Rows are points. The window is the flat piece filled in between its corners: a triangle in 3 columns, a solid with four corners in 4, and so on. A path goes straight from each point to the next, and from the last back to the first. List the points from which the path goes on through the window.
In the rows, zero is written as 128.

Window, 3 rows:
[[ 91 146 101]
 [102  80  92]
 [176 153 173]]
Path:
(1): [ 63  75 135]
(2): [134 141 158]
(3): [173 150  99]
(4): [183 146 122]
(5): [114 151 179]
(6): [ 60  85 100]
(7): [105  85  34]
(8): [134 104  86]
Through the window after points: 2, 4, 8

Window, 4 rows:
[[126 147  85 122]
 [ 64 130 157 119]
 [105  33 150  75]
 [210 158  93 157]]
Path:
(1): [127  87 142  64]
(2): [169 138 110  98]
(3): [146 110 104 157]
(4): [102 159  98 189]
(5): [112 202 142  91]
(6): [ 93 143 139  48]
(7): [ 70 100 118 128]
(8): [112 139 102 164]
(9): [134 203 131  91]
(10): [125 112 157  46]
(11): [ 70  65 142 134]
(12): [ 95  55 110 136]
Through the window after points: 2, 10, 12

Window:
[[ 77  50 153 165 174 155]
 [122  34 109 124 153 158]
 [153  93 114 158 193 185]
 [224 124 165 127 146 121]
 [112 171 151 164   7 129]
 [ 76 191 137 118  89 133]]
Path:
(1): [141 103  96 171 174 142]
(2): [121 157 115 172 143 107]
(3): [132 134 179 120 112 171]
(4): [159  76 175 105 121 178]
(5): [165 100 128 143 154 122]
(6): [110 117 126 207 127  76]
(7): [ 99 127 175 125 105 187]
(8): [146  80 167 101 139 190]
(9): [145  71  93 156 153 110]
(10): [151 114  83 144 138 107]
(11): [151 114 144 130 121 180]
(12): [ 87 167 168  98  86 171]
(13): [ 90 175 103 154 117 101]
(14): [135  64 107 151 146 114]
(15): [140  60 147  95 149 202]
(16): [153 100 153 135 164 210]
Through the window after points: 4, 8, 12, 14, 16

Window, 8 rows:
[[ 83 149 110 146 104 132 150 120]
 [ 89  96 107 127  60 104 142 119]
 [164 100 118   7 148 107 196  95]
 [153 149 130 117 154 121  77 117]
 [129  27 161 188  77 126 198 129]
 [158 155  73 152 127  95  92 135]
 [131 125 103 143  60 144 139 120]
 [106 160 158 127  81 101 161 120]]
Path:
(1): [137 122 115 154  90 129 128  50]
(2): [119 122 103 122  61 138 151 173]
(3): [109  73 151 142  87 125 180 179]
(4): [130  92 140 164  88 115 161  90]
(5): [142 115  87 138 109 108 134  88]
(6): [144 125 118 102 107 130 127 184]
(7): [103 130 140 117  90 115 154 182]
(8): [108 147 137 139  88 110 155  93]
(9): [123  97 128 140  67 113 159  55]
(10): [ 96  98 128 123  84 126 164 173]
(11): [146 105  96  96 127 125 131 179]
(12): [147 121 103 120 123 116 127  95]
(13): [132 102 125 104 104 106 165  31]
(14): [122  75 140  95 101 128 193 176]
(15): [118 109 116 109 108 128 128 189]
(16): [136 116 104 127  99 129 150  86]
Through the window after points: 1, 3, 7

Window, 8 rows:
[[162 180 128 125 122 128 114 147]
 [116 160 134 137 107 142 100 156]
 [149 123 138 131 125 128  59 159]
 [133 148 154 166 117  94 150 113]
 [148 158 152 128 130 162 104 125]
 [106 116  81 127 249 142 167 123]
 [159 143 143 148 123 154 115 170]
 [134 133 137 105 139 133 144 142]]
Path:
(1): [137 158 161 119 137 133 128 164]
(2): [149 162 166 134 127 128  99 151]
(3): [153 139 129 135  88 152 116 134]
(4): [141 152 120 130 135 149 140 133]
(5): [130 171 167 128 153 124 137 142]
(6): [148 153 201 151 130 122  90 174]
(7): [152 145 124 135  99 138 109 142]
(8): [146 141 121 139 121 142 116 147]
(9): [141 165 192 144 141 127 133 153]
(10): [168 166 210 124 108 124 100 175]
(11): [149 153 121 145  85 143  87 141]
(12): [147 147 122 153 116 132 137 123]
(13): [122 156 177 136 134 118 111 136]
(14): [138 135 158 137 173 100 112 155]
(15): [131 134  91 141 119 165 127 117]
(16): [152 145 111 130 128 136 122 133]
Through the window after points: 8, 12, 14, 16

Window (9 x 9):
[[118 129 136 177 124 146  93 133 122]
 [113 122 170 139 136 249 115 126 124]
 [102 133 159 148 130 136 160 113 151]
 [103 112 123 113 146 116 119 114 170]
 [115 107 138 122 151  93 150 161 138]
 [136 113 143 116  89  90 135 138 146]
 [107 104 144 108 114  52 136 111  99]
 [145 142 126 118 149 131 147 115 134]
 [105 173 190 130 138 215  98 137 131]]
Path:
(1): [110 130 141 124 116 148 128 137 141]
(2): [125 112 206 151 146 136  98 110 132]
(3): [144 129 170 145 152 124 111 100 136]
(4): [ 65 110 117 115 112 155 136 164 148]
(5): [104 134 130 135 118 114 130 128 133]
(6): [156 107 188 153 158 112 128 138 145]
(7): [131 107 202 129 144  94 126  78 117]
(8): [ 88 127  79 109 121 132 125 159 167]
(9): [ 69 143 122 129  97 169 110 113 151]
(10): [152 116 194 144 174 133 167 139 130]
(11): [123 129 184 126 146 155 139 106 142]
(12): [100 133 116 109 121 152 111 148 140]
Through the window after points: 7, 9

Window (11 x 11):
[[124 101  52 138 147 162 142 204  72 135 100]
 [127 113 101 196 143 116  29  93 141 187 128]
 [153 163 124 131  73 195 192 166  76 147 166]
 [126  81 141 107 120 146  52 105 136 118 128]
 [236 117 123 135 152 212 249 119  59  97 152]
 [137 144  97 153 105 145 246 150  31  59 158]
 [ 84 123 159 190 156 160 106 185  94 138 101]
 [159  89 127 188  90 138  70 108 205 146  71]
 [ 96 114 135 135 122 118  71  84 124 190  47]
 [ 89 141 108 144 162 145  84 108 201 156 104]
 [217 167 154  93 130  87 128 136 104 111 121]]
Path:
(1): [169 117 123 113 122 124 173 153  92 134 149]
(2): [154 163 129 151 112 166 150 135  91 111 121]
(3): [162 172 114 166 141 185 118 151 116  89 114]
(4): [153  89 129 137 125 136 132 128 111 150 136]
(5): [127  96  92 148 145 135 166 183 109 152 110]
(6): [145 137 117 153 134 189 128 144  61  99 119]
(7): [151 132 101 141 130 175 146 143  74 100 123]
(8): [154 110 148 141  79 105 221 154  73 140 155]
(9): [ 89  82 132 124 102 142 178 124 143 163 163]
(10): [168 135 100 152 141 161 109 141  87 110 101]
(11): [177 166 118 174 102 158  88 124 105 109  67]
(12): [130  50 108 139 175 142 195 110 110 168 217]
(13): [165  78 117 127 160 106 200 150 135 128 170]
(14): [160 148  93 146 100 181 141 127  78 115 100]
(15): [117 199 118 149 109 179  62 101 100 118 114]
(16): [130  73 114 134 151 129 194 162 182 170 131]
Through the window after points: 1, 5, 9, 11, 15
